Each point is reached from the start by the listed moves, each made once or not at all, plus a little noise. Say if it took an odd or an even number of moves. Then give how often each move was made.
In the rows, 128 means zero.

Moves:
(1): [179 131 115 111]
(2): [122 204 143 120]
Start: [ 89 135 109 130]
Points:
[ 85 212 126 123] -> odd (0, 1)
[ 90 132 106 127] -> even (0, 0)
[141 137  95 112] -> odd (1, 0)

Moves:
(1): [200 134 124 137 121 111 123 123 141 122 129 124]
(2): [129 187 120 130 122 123 126 136 144 113 121 122]
(3): [127 131 176 128 129 128 128 126 125 133 134 123]
(4): [126 126 135 199 129 130 128 120 138 106 132 137]
(5): [135 134 127 123 181 129 127 126 123 135 135 137]
(6): [140 131 127 127 126 166 118 129 125 116 132 132]
(7): [131 128 129 127 128 139 173 114 117 129 123 127]
(8): [133 126 124 127 122 128 147 186 126 126 132 140]
(9): [126 113 139 130 124 137 134 120 184 121 131 139]
Start: [140 168 118 113 113 146 129 141 119  94 121 134]
Points:
[151 214 127 187 103 191 125 135 198  35 126 153] -> even (0, 1, 0, 1, 0, 1, 0, 0, 1)
[214 154 127 192  95 142 148 179 195  58 133 162] -> even (1, 0, 0, 1, 0, 0, 0, 1, 1)
[156 155 123 115 101 193 141 192 170  72 134 163] -> odd (0, 0, 0, 0, 0, 1, 0, 1, 1)
[231 233 154 191  93 174 176 181 140  45 127 147] -> odd (1, 1, 1, 1, 0, 1, 1, 1, 0)
[155 232 110 111 108 188 163 137 122  67 113 135] -> odd (0, 1, 0, 0, 0, 1, 1, 0, 0)
